Rows are points. Each table stands for the endless flat space through its points: a line for two points, a plane for three, and so on. Write the one point that lies in both, or say that there is none.

First:
[[ 7 15 14]
 [ 4 18 20]]
Second:
[[15  3 17]
 [15 19 -3]]
They share: no point

First, 2 rows:
[[ 29 -14 -15 -14]
 [ 31 -12 -16 -20]]
Second (3 x 4):
[[ 21 -47   4 -14]
 [ 28 -12 -22 -12]
 [ 28 -26  -4   6]]
They share: no point

First, 5 rows:
[[ 33 -12 -31  32 -23 -23  39   3]
 [ 41   1 -46  34 -31   3  21 -41]
 [ 27 -19 -25  34 -13  -6  29 -20]
 [ 19  -4 -42  32 -25  -4  -1 -18]
 [-41 -11   5   7 -22  10  -6 -19]]
Second (3 x 8):
[[  9 -12 -34  23 -34   7  11  -7]
 [ 13 -21 -42  24 -39  15  13   6]
 [ -7 -10 -22  41 -48   3  -1  -9]]
They share: [  5  -3 -26  22 -29  -1   9 -20]

First:
[[ 16 -17 -11 -24 -25  52  17 -47   0]
 [ 15 -11 -14 -20 -29  47  11 -40   6]
 [-16 -35  25 -34 -15   6  35   3 -12]]
Second, 4 rows:
[[  4 -32   6 -24 -22  26  27 -26  -6]
 [  7 -17  21 -39 -10  50  24 -32 -27]
 [ -4  -8  34 -50 -14  66  25  -4 -32]
 [-14  16   3 -60   8  41  15 -35  -9]]
They share: [  0 -26   7 -29 -20  29  26 -22  -6]

First, 3 rows:
[[-17 -28  21   8 -10  30  43  29 -19 -30  52 -18]
 [  1 -22  27 -10   6  14  -8 -49  30 -24   0 -29]
 [-27 -42   7 -14 -10  14  34  19 -16 -28  40  -3]]
Second, 7 rows:
[[ -9 -73   8  -7  50 -10 -49  39 -31 -14   9 -58]
 [-31   9  25  -8 -44  55  40  21  16 -44  46  -1]
 [ -3 -38  29   8  -6   7  52 -73  21 -22  26  -5]
 [ -1 -21  12   7   0  42  21  12  -8 -73  10 -22]
 [-29 -15  25 -44   6  19  -8  52 -16  -5  27 -39]
 [-39 -20  22 -16 -15  30  -2  48   3  -8  48 -21]
 [-21   0  31 -11 -25  49  67 -19   9 -77  14  -2]]
They share: [-11 -28  21  -4  -3  20  19  -7   3 -27  27 -20]

First:
[[ -4  30 -13  25   5   8 -20  -4  29  10  34   4  20   5]
 [-32 -10  23   9  36  32 -25  -3  11 -24   2 -23  27 -21]
 [-13  14  24 -15   7  23  21  30  21 -17  26   1  30 -37]
 [-38  -8  46   9  23  -6 -17  39 -18 -39  -6 -25   9 -28]
 [-44 -12  22   5  37  44 -23  -1   8 -31   6 -31  21 -22]]
Second (5 x 14):
[[-33  16   1  13   6  -8 -14  -3   5   8 -11  18  50 -35]
 [  2  14 -18  12  -7 -32  -8  34  17   2 -12  -9  32 -45]
 [-36   8 -12  -3  -5  22 -17  13   3 -11  29   0  14 -38]
 [-18  14   5  32  28  -8   9  21  -7   3   4 -12  36 -10]
 [-24 -10  16   4  -1  14 -40   6  17 -34  26 -15   0 -13]]
They share: no point

First, 5 rows:
[[ 32 -11 -89  -7 -26  25  15  23 -10   1 -14  -3  -1 -35  12 -37  24 -19
    4   9]
 [  7 -20 -15 -36 -31  30 -22   0 -20 -42 -20  20 -25 -31 -52 -40  19 -40
   21  56]
 [ 16  -7 -75 -15 -32  21   7  15 -18 -13 -20   1  -9 -39  -4 -37  26 -27
   10  19]
 [-17   0  -3 -32   4  -6  -1 -29   8 -42  -9  51   4 -12 -58  -9  50 -43
   17  48]
 [ 47 -28 -17 -28  -9  40   2  14  10   6  10  20   3  -1 -18 -22  13 -18
   17  32]]
Second, 6 rows:
[[ 15 -10 -27 -52 -37  41  16  15 -11  17   8  32  -1 -38 -13 -29  21 -25
    2   9]
 [  3 -13   8  -8 -18  63   4 -11  21  30 -22  10  12 -13 -10 -36  27  10
  -13  -2]
 [ 12   1 -64 -75 -60  27  33  24  -5 -14  -1  48 -21 -47 -18 -14  53 -35
   26  29]
 [ 38   4 -52 -14 -15 -10 -12  -7   2 -24   2  15   1   5 -25   7  18  -5
   55  46]
 [ 25  -4 -25 -67 -51  46  28  34 -13  21   2  33 -13 -54 -10 -34  32 -37
  -10   1]
 [ 31  -8 -20 -24 -23  35  21  19  20  -4 -25   4 -12  -3 -12 -16  49 -26
   20  27]]
They share: [ 25 -12 -27 -30 -19  27   8   9  -1   3   2  16   1 -10 -15 -17  21 -23
  22  25]

First:
[[ -2  46  34  31  18  -3 -12 -30 -40  -8  15  32  -3   5 -24  43  37  -5
    5  37  68  -2  16 -20]
 [-33  68  38  37  31 -36 -34  -5 -29  -9  23  36   3   0 -10  40  63  26
   38  -2  55  17  41   0]
 [ 18  18 -28  48 -15 -24  24  13  -9   4  42   3 -59  49  -6 -14  29  36
   46   4 -28  -5  22  40]
 [ -2  39   5  42   5 -26  -2   1 -20  -2  31  20 -28  25  -9  14  42  26
   37   6  15   3  28  17]
 [  3  32  10  36  -3 -25  -3   0 -18  -4  27  27 -21  24 -11  21  35  21
   31  11  20  -2  24  13]]
Second (6 x 24):
[[-10  44  25  24   6 -42  17 -23 -27 -17   2  15  -6  40  42  12 -12  14
   16  46   9 -17  12  38]
 [ 12   4   4  43   7 -25 -23 -19   4 -23  41  56 -48  15 -56  29  56  32
   26  25  33   5  14 -30]
 [ 15  27  15  28  21 -48  11 -13 -30  -8  38  40  -9  38  24  -7  17  31
   21  28  27  -3  35  20]
 [ 29  -5 -12   8   8 -24  -4   7 -43  20  73  41 -18  23 -25  -5  45  17
   30 -10  62  -4  45   1]
 [ -8 -12  -4  19  15 -49 -23 -33  -6 -17  39  42 -50  19 -14  19  26  14
   26  23  35 -11   8 -12]
 [ 20  63  28  40 -21  16  12  13 -21  -5  10  23  -1  30 -40  39  35  18
   16  27  22   2  23  10]]
They share: [  6  27  11  27  -6 -15   0  -8 -21  -8  24  27 -20  25 -21  25  26  15
  22  25  29  -8  16   7]

First, 4 rows:
[[-11  -9  42  11 -12 -11   5 -11  -7 -23  -8 -26  20 -56   6 -22   6   0
   65  22  33  21  22 -19]
 [ -5  33   4 -26   7 -30 -13  38 -43 -15 -14 -22  -4 -37  39  -8 -32  -1
   47 -10   3  -8  56  -9]
 [-34 -21  32 -15 -14  -5  23 -23 -26 -27 -12 -42  27 -13  11 -28  25  24
   25  33  51  14  23  11]
 [-30  -6  18 -23   8 -26  15  -5 -39 -15  -6 -73  40 -30  24 -57  35  20
   36  34  57   7  45  18]]
Second (4 x 24):
[[-37  -9  43 -38 -26 -31  28  -6 -42 -40  -8 -29  10  18  29   2  -7  23
   27  -9  47  -6  67 -24]
 [-20  -2  22  -6 -11  -3  12  -8 -15 -29 -21 -12   4 -20  20 -12  -4  14
   22  17  18  12  20  16]
 [ -2 -11 -13  -5  28  -8   6  11 -36 -13 -22 -19  36 -17   5 -35  -3  18
   23  -9   9  34  28 -14]
 [-32  31  21 -33 -18  12  -2 -13   6 -11   4 -13   0  -1  39 -11  15  -8
   49  31  19   2  22  30]]
They share: no point

First:
[[  0   0   7 -26  36  26 -44  11  -1 -30 -10  19  27  35   5   9  -3  20
    1  -7  33   0 -20  41]
 [ 42  30   1 -26  24 -16 -14  -1 -19   6  32  37 -21  -7  35  33 -51  -4
  -11 -49  -3 -36 -38   5]]
Second (7 x 24):
[[-17  34  10 -28  17  12 -47  20  -9 -17 -14  -5 -18  11  39  56 -29  26
   18 -38  35 -34 -12  17]
 [  9  21  39 -15  44  25 -27  22 -11 -19  18  42  25  20  35  19  -1   1
   28 -15  -3 -35 -19   2]
 [ 19 -22  -6 -47   2   1  -8 -31  -3   6 -18  34  -2  57  -8  42 -59  35
  -21 -70  11  -5 -41  58]
 [-18  43  31  28  49  33 -43  26  17 -66   9  53  27  53  41  16   0  23
   36 -20 -13 -14 -20 -10]
 [ 36 -51  17 -86  25  -9 -11 -18 -41  56  -3  43   5  11  11  32 -38   3
   -4 -42   7 -42 -24  36]
 [ 20  27 -21  -3  59  11 -19 -18  -4 -36  54  28  27  28  18   2 -62 -44
  -56  15  27 -10 -62  50]
 [ 30 -35 -29 -23   1 -28 -46   9 -23   1   5  32 -14  10  36  16 -45  30
   -3 -52   5   0 -24  18]]
They share: no point

First (2 x 24):
[[ -3 -16 -30  17   7   8  -4   0  19  20  42 -22   6 -12 -15   1  -3  18
    7  -9  -2  13  22 -15]
 [  0 -16 -23  10  10   1 -12   3  19  25  34 -25  10 -11 -14  -6  -8  19
   -1 -15  -5   6  19  -8]]
Second:
[[  5 -24  -8 -21 -11   5 -34  14  29  36   1 -20  10 -12  -7 -27 -32  12
   -3 -14 -12  13  17   9]
 [  6 -49  -1 -24  -8   3 -20   3  28  66  44 -46  -4  23  11 -19   2 -28
   24   9   7 -34  22  -1]
 [ 27  18 -14  36  38 -11 -12  -1  27   6  15 -15  42 -16 -24   0 -11  38
  -41 -17 -30   2   7  28]
 [  6 -55  -5 -27 -13  -1 -20  16  16  62  38 -49 -14  19   6 -28 -11 -20
   22   4   9 -21  24  -4]
 [-10 -14 -11   6  25   1 -17 -27  40  49  59 -31  27   4   2  10  28  -5
    9 -14   0 -42  15 -13]]
They share: [  3 -16 -16   3  13  -6 -20   6  19  30  26 -28  14 -10 -13 -13 -13  20
  -9 -21  -8  -1  16  -1]

First:
[[-11  28  -7  -6 -30 -42 -27  21 -41  -7  35  54  -3  -5  19   3  -7  26
    0   4 -16 -55 -25  -9]
 [ 15   3  -9   6 -10 -23  -9  28 -24 -16  30  26  -1  15  36  13   2   9
  -27 -22 -31 -37 -23  -9]
 [ 25 -34 -33   2 -25 -12 -17  27  21 -68  47   6  -9  29  13  19  23 -11
  -13 -52 -10 -14 -21 -12]
 [ -3 -46 -32  -4 -14 -27 -25 -25   1 -22  21   8 -51 -35  11  48  60  21
   -8 -56 -24 -32  11 -22]
 [ 35 -32 -16  -1  -3 -11  -1  18   3 -34  19   7  -7  24  25  19  33   1
  -32 -46 -21 -11 -11   2]]
Second:
[[ 15  -2  -9  -5 -23 -19  -9  14  -9 -24  25  32  -6  12  12   7  31  12
  -17 -17  -2 -26 -17  16]
 [ -6 -32  -3  37 -27 -28  -9   6  10  -4   9  39  -5  16 -11  27  25 -24
  -46   1  13 -29 -31   5]
 [ 16 -11 -12 -25 -25 -28 -20  27  -3 -37  26  27  -3  10  10   6   5  22
    4 -33 -28 -25  -9 -14]
 [ 34  31 -19 -20 -13  -7  -2   7 -35 -32  40  25 -13   6  38  -9  64  31
  -13 -22  11 -21 -12  50]
 [ 34  -2 -41 -15  11 -19 -14  -1 -52 -39  45  17 -20  11  54  15  51  25
  -12 -47  -4 -29 -12  12]]
They share: [ 15 -11 -15  -8 -19 -25 -15  16 -10 -29  26  28  -7  11  14  11  22  12
 -12 -26 -11 -26 -15   0]

First (6 x 24):
[[-18  27   2 -15 -17 -20  -1  44 -32 -49  38   3 -29  58  33 -39  48 -10
   16 -25  11  32  22 -43]
 [ 12 -22  65   1 -35   0  48  17 -15  20 -11   2  13   7 -14   3   8  21
  -16 -39 -71  31 -17   4]
 [-28   6  20 -25 -23  -8   3  30  -9 -21  15 -20   9  32  33 -50  11 -10
    5 -13 -23  47  23 -25]
 [ 52  59  14   5   1   0  26  28 -62   4  39 -26 -43   6  28   8  42 -12
  -23 -36 -25 -23  15 -41]
 [-36  -8  30 -29 -26 -14  13  31   4 -20  10 -16  26  28  24 -54   2   0
    9  -7 -31  59  15 -14]
 [  4  13  39 -25  -3 -32  55  39  -2  -7  31 -22  33  -7   9 -33   1  19
    2   6 -41  35  -3  -4]]
Second, 4 rows:
[[-28  -4  16   5 -54  12  20  24 -21  12   4 -49   7  29  74  -9  22  -3
  -24  -2 -57  43  42 -44]
 [-31  11  27 -11 -34  -1  20  45 -16  10  12 -37  21  29  67 -17  20  -7
  -23 -12 -41  40  31 -50]
 [ 18  35  32 -17   5 -26  18  29 -35 -23  42  12 -17   6 -18 -25  16  11
   31 -41  -7  -4 -10 -15]
 [-17  20  31  -5 -25 -15  22  40 -30   1  30 -14   5  16  35  -9  18  11
   10 -25 -27  15  15 -43]]
They share: [ -1  18  24 -14 -17  -6  17  28 -23  -9  20 -19  -3  20  25 -26  19  -4
  -4 -22 -30  24  14 -25]

First, 7 rows:
[[ 30   9  53  37  45  15  42 -20  20 -34  12   3  16  16   7 -57  39  18
   72 -14  -3  -5  19 -52]
 [ -2   9  26   7  57  24  29 -23  52 -10  -2  -6  29 -12  -2 -48 -21   1
   -8   2 -15  -4  38  -7]
 [ 65 -42 -24  14  23  12 -22 -35 -12 -18  -5  24  15   5 -15 -33  -4  -6
   -4 -27  30  54   2 -13]
 [ 32   1   9  38  35   8  31 -21  14  11  42 -10 -14  -3  26 -35  52 -30
   48   2 -48  -1  24 -27]
 [-20   9  13   6  42   6  54 -18  56  31  45 -20  -7 -18  34 -28  29 -33
    6  22 -73  -1  55 -17]
 [ 11   9  -1  21  47  17  17 -11  29 -24  36  -6  -5 -32 -10 -19 -13 -40
   -4  17 -30  26  38 -10]
 [-25 -43  11  12   6   2  98  12  48  40  40  -3  14 -40  22  11  42 -55
    6  43 -82  10  55  17]]
Second (7 x 24):
[[ 31 -55 -17 -34  -8  56  24 -32 -18   8  40  11  35 -17  43 -20  18   5
  -16  42 -44  49  44   4]
 [ 55 -51  23   6 -20  36  74 -37  34   2  31  24  19   4 -16 -51  28   6
    5 -17 -51 -26   6 -17]
 [  8  -6  15  15  18   5  27 -61  45 -15  45   5  22 -32   8 -27  -5 -39
   10 -16  -7  10  22 -20]
 [ 54 -49 -35  -7   3   8  41   8  -8  -4  20  10  23  17   0 -19  18  24
    7 -15 -55  30  11 -15]
 [ 34 -17  -3   3  37  -8  28   4  31  30 -19  -1 -50  20  -4  -9  39 -20
    2 -18 -19  60  16 -26]
 [-17  16 -27  76  65 -51  29 -17  58  -7  16   5  15 -27  13 -18  14 -28
    6 -54   2  45  20 -20]
 [ 26 -11  -8 -27  31   6  15 -17   0  26 -31   9 -48  14  19 -22  32 -24
  -25  40 -15  95  44  13]]
They share: no point

First:
[[-57  39  -2 -49  18  17  27   3   7  12 -19  20   9  11  14  54  46  -6
   15  -8  30 -21 -25 -48]
 [-41  13  -7 -39   1  26  42 -13   3  16 -21  14 -11  26  -7  32  13  -8
  -14  18  26   0 -25 -48]
 [  8  -1 -32  -9   8  12  32 -52  27  42  -4  20 -11  41  -6  14 -19 -16
  -10  32  25 -21 -25 -18]
 [-16   7 -28 -25  -4  16  36 -28  11  34 -20  44 -27  37 -18  38   9   0
   18  16  17 -49  -9 -34]]
Second:
[[-14  45 -34 -67   3  57  38   7  24  29  28 -10   1  19 -17  26 -17   1
   -1  15  29  15 -37 -40]
 [-39   9 -19 -52   0  -3  71 -12  35  54   0  49 -36  56  38  65  11 -25
  -12  17  19 -25  -9 -14]
 [-21  38 -45 -56 -14  44  51  -7  44  42  27   7 -21  30   5  60  -2 -22
   -2   9  23   4 -10 -50]
 [ -8  24 -11 -16  32   7  24 -47   5  19 -27  19  -2  31   2  41   7  -3
   -3  45  43 -47 -29 -24]
 [ -9  20  -4 -28  31   0  23 -29   2  26 -44  11  17  28 -12  31   6   5
  -12  44  29 -57 -51  -5]
 [-46 -11 -42  -3   1  14  32 -51  30  51  37  53 -58  56  55  49  10 -34
   16 -12  13  -6  28 -50]]
They share: no point

First:
[[ -7  19 -28 -35   8  31  15  -3  32 -14   6  43  24  25 -18  49   4  25
    8  -2   8  25  15 -23]
 [-40   5   8 -41  12 -20 -23  18  -8 -18  -8  10  -4 -14 -18  10  -6  26
  -45  -7  41  11   0  38]
 [  0 -24  11 -15   0  -6  -7  32   5 -29  -2  14  12  18 -28  30  -9 -14
    6 -12  28 -13 -17   1]
 [-35   2  -3 -51  -2   1   5  21  -1   0  11  40  14  11  -7  41  -6   2
   -8  -9  48  12 -11   6]
 [-13  -3   0 -25  10  -3  -9  17   6 -26  -4  17   6   7 -26  25  -6  13
  -14  -8  26   3  -1  11]]
Second:
[[ -8  -1 -25 -19  12   7  22  11  20 -20  11  50  28  23 -29   7  -4 -21
   -6 -39  -3 -20   0  -5]
 [  2  -2   4 -31  22   5 -30   2   4 -24 -10  -4   4  24 -14  44 -22  45
  -19  15  27  17  -9 -20]
 [ -5 -16  -5   0  -9  -7  -6  40  37 -10 -33  11  17 -37 -33  48   7 -20
   26 -35  18  -2  18  -1]
 [  7  11 -20   9  27  17 -24 -11  28 -28 -21   8 -10  -1  -6  48 -20  13
  -22   4  21  28  -3 -34]
 [  2  -9   9  -8   2   1 -30  23  23 -26 -30 -11  -1 -14 -23  58  -3  22
    7   8  32  23   6  -7]]
They share: [ -3  -5  -3 -20   7   5  -5  16  16 -28  -4  18  13  15 -27  30  -3   9
  -2  -7  16   3   0  -2]

First, 6 rows:
[[ 15 -24  -2  14  -8  -6 -26  26  19 -19   1  27   5  15 -26  11  53   2
  -23  -3  36  30  18  22]
 [ 15  -8 -44 -33 -28  10  -1  25  32 -28 -42   2  14  10 -27   2  16  -8
  -16 -62  36  47  41  37]
 [ 17 -33  -2  -8  -8 -20 -20  44   5 -13  30  11  -6  24 -15  14  62   2
  -13  41  46  29   0  -4]
 [ 29 -17  -8 -18   6 -21 -48  41  32 -45 -18  36  30  25 -40  28  13  18
  -23 -13   6  30  -7  23]
 [ 17 -21  -4 -11  10 -28 -47  41  24 -34   9  32  15  31 -34  23  41  20
  -20  20  16  24 -17  11]
 [ 29 -31  -6 -29  -2 -27 -35  58  11 -30  17  17   9  28 -25  25  36   8
  -12  36  30  31 -18  -4]]
Second:
[[ 12 -32 -14  -1   7 -29  15   9  39 -36  -7   0  24  11  -7   7  39  31
  -14 -23  39   8   1  24]
 [ 58  42 -22 -47  21 -15 -39  47  25 -16  11  46   2  39 -45  13  17 -27
    6  25   7  20  21 -26]
 [  8 -38   0 -28 -17 -41 -11  27  24 -18  15 -10  24  46  -8  25  29  33
  -32  -9  32  45  36  12]
 [ 42   4 -10 -45   0 -44 -25  46  30  -3  32  13  13  63 -32   8  22  -4
  -11  12  34  47  42 -24]
 [ 47   7 -40 -40  22  -3 -31  37  44 -28  17  35  -6  27 -29   3  18   7
    4  29  27   4  17 -21]
 [ 27 -20  -9  -2   8 -38  22   8  45 -36  -1   2  32  13 -18   6  53  12
   -5 -28  59  -4  -7  18]]
They share: [ 18 -16 -10 -24   0 -26 -13  26  25 -25   2   9  17  30 -15  20  26  20
 -19  -4  19  28  21  10]

First:
[[ 41 -43 -26  13 -10  19  29  -1 -28  28  23  27  62  47  48   7 -27  -8
  -30  46  10 -25 -26  16]
 [ 28 -24 -19  12 -11  11  -1  -8 -26  33  -3  30  49  21  30  -4 -29 -36
  -14  36  -2 -14 -36  20]
 [ -5 -31 -36  -8 -53 -35  27   7   5  26  10  21  10  15 -12   9 -52 -30
  -24  37  10  15 -21  19]
 [  4  -8 -23  12 -23 -17 -13 -24  -2   1 -19  10 -19 -11 -10  40 -41  -8
  -34  20  14   2 -24  -4]
 [  4 -54 -58   2 -20 -32 -20 -10 -48  51  21  35  42  17  -8   5 -24 -49
  -23  36  18  28  -9  30]]
Second, 3 rows:
[[ 28 -31 -39  26 -17  -8 -24 -10 -40  31 -16  31  20  -6  14  17 -21  -9
  -26  36  25 -20 -15  -5]
 [  4 -28 -63  29 -32 -14 -18 -34 -55  43 -31  34  23 -21   8   2 -33 -33
   -8  42  25  -5 -39  -8]
 [  4 -23 -45  18 -17  -6 -12 -38 -38  27 -14  23  22  -2   8  15 -35 -33
  -18  32  13   6 -39   5]]
They share: [ 20 -25 -29  16  -7  -2 -16 -22 -28  19  -4  21  20   8  12  25 -27 -17
 -30  28  13  -4 -23   7]

First, 7 rows:
[[ 63  58 -14 -15 -44  54   7  25 -32  27 -10 -32  19  10  37 -13  27 -14
    3 -14  56 -26  -7  14]
 [ 32 -29  -1  49 -41   2 -21  32 -29  23 -39 -65  28 -33  22   0  20  24
  -41 -44   9 -23   2 -40]
 [ 43   6  44  34  23 -14 -15  -6  -7  39  19 -31   7 -65  13  26  45 -48
    5 -15 -22 -59  60 -61]
 [  6 -24 -10  51 -37  26  -3  39 -16   9 -13 -29   6  -1  11  21   0  20
  -11 -15   7   8 -27 -12]
 [ 14  12  -1   9  13 -48  53  -7 -50  36  -1  -3  14 -49 -45  32 -23  -8
  -11 -29 -38  19  33 -32]
 [ 26   7 -46  44 -37   2  -3  10 -43  60 -29 -56  69 -37  15 -12  -8  45
  -39 -21   7  -2   7  10]
 [ 67  43 -27  15 -59  69 -35  28 -27  40 -31 -63  50   0  68 -33  47  10
  -22  -7  64 -51  -3  19]]
Second:
[[ 48  18   7  28 -16  13 -21  30 -32  23 -24 -21  30 -49 -10  27 -10  -1
    4 -18 -18 -23  10  11]
 [ 51  26   6  24 -15  14 -28  36 -33  25 -29 -26  37 -53  -9  35 -10   7
   12 -22 -19 -26  13  19]
 [ 34 -17  13  35   1  15   0  24 -21  -1 -18 -12   1 -34  -4  -1   7 -34
  -39 -11  -4  -4  11 -12]
 [ 16  24 -34  35 -34 -23  51 -29 -40  69  33 -26   6 -13   6   8  11  21
   28  -2  -6 -12   9 -60]
 [ 47  -2  19  17  25  28 -36  65 -17 -19 -54 -33  21 -53   3  24  17 -19
  -34 -32  -1  -7  30  28]]
They share: [ 25  10   0  27 -11   9   7  13 -24  28  -1 -21  14 -24   5  18  11  -8
  -4 -10  -2 -12  12 -17]

First:
[[-30 -37  25   4 -26   1   7  37  48 -24 -14  40   5  11  17  12  27   5
  -24  -9 -26 -15  26 -69]
 [-30 -50  22   8 -14 -11 -48 -31  44  46 -25  57  -9   7  50  25  61   3
  -44  16  13   8  10  10]
 [-48  -1  48   1 -44 -31 -26 -17  22   4  44  14  11  -1 -16 -16  10  -8
   20 -15 -30  30  41  -8]
 [-61 -37  27  24 -40  10 -53   6  11   0  22  19   4  -8  -8  43  46  -8
  -15  -2  19  31  -1  26]
 [-46 -48  31   2 -27  -2  -8  18  58  -7 -30  68  16  -1  26  17  46 -14
  -31   9 -20   3  32 -18]
 [-18 -25  56 -13 -26 -33  -1  -1  34   6  24  15 -11  22   6  -5   2  20
   19 -28 -30   6  36 -60]
 [-28 -29  30   8 -29  -6 -22  16  16  -5  25  -4 -18  14   1  19  18  22
   -4 -29  -3  -4   3 -59]]
Second:
[[ -5 -30  17   7 -26  -4 -32 -10  15  12  23  11   8  15  26  43  15  29
  -28  -2  -4  25  19 -24]
 [-26 -27  32  22 -23  -1 -20   8  27   6  17  29 -10  24   5  19  33  11
   -7   1   5  10  16 -24]]
They share: [-19 -28  27  17 -24  -2 -24   2  23   8  19  23  -4  21  12  27  27  17
 -14   0   2  15  17 -24]

First, 5 rows:
[[ -9  27   2 -40 -20  -7  38   4   8   3 -24  34 -31   4   2 -12   8   9
  -19 -18 -33  37  -5  16]
 [-11  -6  15 -32   9 -15  37 -26 -14  45 -36  10   9 -12 -22 -35  17  33
  -11   2 -17 -13  28 -35]
 [ 17  11  41 -51  14 -22  31 -23 -22  12  -5 -14 -39  14 -17 -45  39  47
  -31  -7 -17 -24 -22 -40]
 [ 12   7 -10 -27  -2  -8   6 -14 -60  30 -23  32   6  41 -21  -8  42   9
    3 -33   1   1  17 -30]
 [ 16  14  17 -35  15 -22  11 -25 -46  24  -5   6 -20  32 -24 -24  43  35
  -10 -23 -11 -13  -1 -37]]
Second:
[[-26   3  56 -39 -10  -2  15  -8   1  29 -30  30 -10  12 -10 -33   7 -12
  -33   9   8  -7   3 -39]
 [-22  33  13 -45  10 -12  35  23 -23  50 -32  39  13  33 -21 -11  -3   0
  -36  25 -11 -23 -25 -44]
 [ 12  47 -18 -70  14  -9  65  -8 -48  66 -40  55 -15  30  -3   1  15  29
  -14 -30   8 -20 -12 -21]
 [-32  72 -35 -34 -11  11  55 -19 -74  40 -33  16  -8  14 -22   4  10   2
    4   4 -43  21  26 -46]
 [ 32  10 -15 -34  57 -27  35  11  -6  44  -9  24   2   8 -36   8  14  46
  -26 -20 -15 -17 -28 -18]
 [ -5  26   9 -48  25 -10  41  20 -16  53 -30  39   8  23 -23  -4  -1   8
  -38  11  -1 -26 -29 -41]]
They share: [ -2  17   7 -30   6 -19  21 -19 -22  27 -16  20 -14  13 -18 -17  23  27
  -7 -18 -23   8  12 -16]

First:
[[ 20  -4 -27 -11   0 -17   0 -29  -1 -24 -29 -32   1   3  36 -19 -11 -13
  -11 -30  36  27 -13  -7]
 [ -4  25  -1   4  -6 -40 -17 -23  -6 -26  -6   6  14  -5  48  -9  -7  12
  -41  -7  27  16  22  -8]
 [ 23 -18 -17 -25  16  -3 -28  -9 -37 -32 -28 -28  17 -14  25 -18   1 -12
   -7  -7  12   1 -35  -2]
 [ -7  13  15 -11  14 -30 -39 -14 -41 -19  -2  17  20 -32  23   7   9  23
  -38  16   3   0  -1  20]]
Second, 7 rows:
[[ 17   5  18 -62  21  17  -6  18 -49  -4 -35 -23 -47  10  44 -18 -15 -12
  -41  -6 -31  -6 -37  18]
 [ 23 -46 -57 -30   3 -30   0 -57  -3 -43 -49  -8  42   2  57  16  -8   0
   23 -59  48  41  27 -18]
 [ 38 -39   4 -65  30   9   3 -29   6  26 -57 -14 -24  14  75   6   3  30
  -41 -21  30  25 -16 -24]
 [ 54 -37  -7  -9   6  -6 -31 -24 -19 -41 -29 -31  28 -31  26   4  21  22
   -6  19  39  14 -41 -49]
 [ 39 -42 -11  14 -19   6   1 -25  22 -23  -2 -56  39  31  48 -10  59  40
   48  13  66  69 -17 -64]
 [ 53 -18 -53 -42  25   0  -5 -63  -6  -5 -80   6  13  -1  80   6  21  10
  -12 -25  56  23  -1 -12]
 [ 35 -39 -20 -77  29 -23 -22 -27 -55 -47 -71  11  -4 -41  44  30 -49 -11
  -43 -43 -12 -17  -5  -2]]
They share: [ 20 -11 -19 -19  10 -10 -17 -18 -23 -27 -27 -27  10  -9  28 -16  -3 -10
 -10 -15  21  12 -25  -1]
